Rows are points. Each copy is the shape, with its points in the same order, stretched, turned, moved and blurred by noise. Say if it was mirrored as well.

Shape, 6 rows:
[[-263,129,-116],
[-141,224,-120],
[11,58,190],
[179,320,336],
[40,-147,103],
[119,124,-127]]
Copy 1:
[[188,30,-214],
[98,136,-195],
[124,-20,154],
[199,294,362],
[24,-171,106],
[-114,225,-47]]
Copy 1 is: mirrored
Copy 2:
[[-225,241,-52],
[-94,271,-127],
[99,68,118],
[388,246,146],
[22,-121,68],
[71,53,-228]]
Copy 2 is: only turned

Shape (9 x 4):
[[52,-24,-10,-323],
[-384,-131,-76,59],
[-15,194,294,80],
[69,76,-77,97],
[-11,-155,-15,-80],
[530,-281,45,66],
[-134,221,-87,-37],
[103,150,-50,60],
[63,-71,21,-38]]
Copy 1, 9 rows:
[[138,62,103,307],
[-429,37,45,34],
[101,36,320,-252],
[68,94,-52,-102],
[-27,-76,1,132],
[410,-360,-244,0],
[-46,291,108,-15],
[134,145,-4,-98],
[60,-51,8,55]]
Copy 1 is: mirrored
Copy 2 (9 x 4):
[[-291,32,128,-196],
[168,-259,-178,-125],
[153,221,90,92],
[-25,-28,-51,112],
[-100,-184,101,-35],
[-277,-161,403,395],
[-16,120,-195,-41],
[-73,107,-62,139],
[-118,-33,96,48]]
Copy 2 is: mirrored
Copy 3, 9 rows:
[[2,-35,38,-431],
[-436,-253,-88,-69],
[176,-298,-267,-36],
[0,53,-65,-9],
[-111,-111,122,-184],
[324,62,485,-23],
[-98,22,-291,-143],
[76,88,-127,-40],
[-3,-69,72,-148]]
Copy 3 is: mirrored
Copy 4 (9 x 4):
[[138,-54,-47,-189],
[-390,-323,32,-21],
[-92,113,321,203],
[-34,-76,-71,199],
[35,-264,15,-23],
[549,-357,20,258],
[-223,71,-82,38],
[-6,13,-61,199],
[61,-170,30,56]]
Copy 4 is: only turned

Shape (14 x 8):
[[-44,-60,-61,-168,-179,-49,82,-82],
[-188,-139,-128,53,-144,-106,116,-138],
[-145,51,-6,63,-192,119,145,-151],
[-117,402,-82,-61,-190,-131,-241,236],
[122,-129,-162,75,-58,-32,106,56],
[116,15,-9,-233,-118,-114,-129,779],
[-41,-80,20,-62,216,94,92,13],
[-7,-35,-130,-131,-193,238,130,-161],
[127,-125,75,-27,58,-159,127,16],
[91,45,-55,67,91,-109,-501,-156],
[92,-150,98,78,-236,79,-144,43],
[116,88,-97,70,713,-59,68,147],
[116,415,-89,-130,-169,57,-115,-47],
[30,-86,-151,-39,-162,62,99,-144]]
Copy 1 (14 x 8):
[[-42,-83,-31,-82,-138,-148,11,-41],
[-37,-177,-98,144,-105,-263,63,2],
[-32,17,-37,139,-49,-59,158,-118],
[-83,154,-349,-172,271,-84,-71,29],
[240,-125,-113,37,-104,-82,-128,-52],
[87,-47,-330,-425,77,231,-245,380],
[162,9,215,27,5,-96,-130,75],
[8,73,-47,61,-296,-18,52,-181],
[222,-223,126,-157,70,-83,-75,-11],
[3,-102,-103,69,292,-244,-495,-236],
[-46,-209,-71,52,59,134,-159,-158],
[618,169,218,14,212,-298,-384,169],
[36,228,-234,-134,145,-80,-39,-275],
[41,-102,-101,63,-201,-111,-7,-162]]
Copy 1 is: mirrored
Copy 2, 14 rows:
[[65,26,-98,-189,-96,-73,132,-183],
[-132,-57,-145,-41,-20,-45,56,-250],
[-41,195,-65,3,-64,97,137,-226],
[-226,429,-36,-237,-388,-312,-48,-84],
[62,-18,-175,45,-16,-106,-11,54],
[20,22,19,-173,-611,-400,65,435],
[-18,41,31,-146,59,132,-3,136],
[141,132,-226,-111,-89,159,165,-143],
[118,-44,59,-74,85,-151,10,57],
[37,198,-17,-222,-32,-136,-535,-124],
[210,43,8,78,-246,-36,-129,-90],
[-203,148,53,-165,359,-11,-227,535],
[74,527,-125,-228,-145,-143,19,-108],
[97,56,-216,-58,-30,15,74,-151]]
Copy 2 is: only turned
Copy 3 (14 x 8):
[[22,-52,-98,-204,-15,30,229,-81],
[-114,-164,-231,-48,-78,35,208,-194],
[-82,60,-151,21,-145,233,222,-180],
[-156,301,-360,51,199,-108,82,139],
[134,-148,-138,25,11,15,-39,-106],
[197,-180,-143,29,378,-101,-14,631],
[-50,-115,205,51,46,94,-27,-96],
[93,23,-74,-248,-90,281,67,-105],
[167,-152,88,94,32,-151,109,-107],
[5,37,-65,33,524,-121,-49,-381],
[229,-83,-202,126,267,186,196,-88],
[-157,-109,423,276,85,-238,-506,-135],
[33,373,-143,-117,47,-26,-30,-63],
[92,-82,-136,-167,-49,123,42,-195]]
Copy 3 is: mirrored

Shape:
[[326,184,-17,105,-95,189,153,-214,-122],
[141,-288,199,-161,230,274,-84,-160,158],
[-129,45,132,-170,221,27,-285,-216,-82],
[8,172,-141,113,-175,254,-266,262,-159],
[202,224,-40,-7,36,39,161,274,-156],
[-54,-45,-136,87,102,-129,-305,-182,196],
[-42,-201,367,135,-166,-95,80,-135,-244],
[92,100,60,-227,204,-133,-322,-255,204],
[191,-240,-72,-167,-58,-53,192,109,-174],
[-25,-5,-123,111,-203,52,233,-207,84],
[87,-44,62,192,226,56,79,144,-112],
[-202,183,227,-32,125,-92,-8,262,159],
[359,-157,27,-207,30,-102,188,-67,73]]
Copy 1:
[[16,-42,141,175,-422,54,69,-83,87],
[-128,-215,258,-74,194,327,-123,-99,234],
[-211,-96,63,-100,94,-50,-281,-1,75],
[-117,110,-398,-125,-271,80,20,124,166],
[-215,30,-7,95,-301,-62,278,171,49],
[157,-33,-141,21,117,-135,-165,-47,203],
[5,57,179,136,-37,289,-46,150,-342],
[40,-185,184,-199,64,-257,-244,-13,216],
[-64,-273,-18,12,-55,143,353,2,-198],
[49,221,105,146,-170,82,110,-259,-26],
[-179,-55,-27,339,-10,124,57,177,106],
[-136,243,61,-46,132,-48,123,258,109],
[95,-279,245,-23,-77,17,285,-83,-6]]
Copy 1 is: mirrored
Copy 2, 13 rows:
[[324,-82,-179,171,44,125,68,-233,-76],
[-198,-263,-148,-267,529,-7,6,-110,61],
[-245,-31,32,34,362,-229,-135,-101,-164],
[98,41,-78,274,-29,154,-373,119,134],
[262,-154,-57,244,19,20,142,260,50],
[-130,29,-221,-256,87,-155,-347,-8,-205],
[-147,-339,436,-50,-71,154,63,-166,-45],
[-60,127,-151,-250,399,-326,-178,-126,-169],
[229,-562,-7,-42,48,-119,-2,122,131],
[47,-197,-270,-1,-229,20,37,-179,69],
[12,-266,-31,90,148,207,100,274,-146],
[-194,10,23,-26,46,-71,183,267,131],
[273,-393,-80,-266,196,-205,130,-34,46]]
Copy 2 is: mirrored
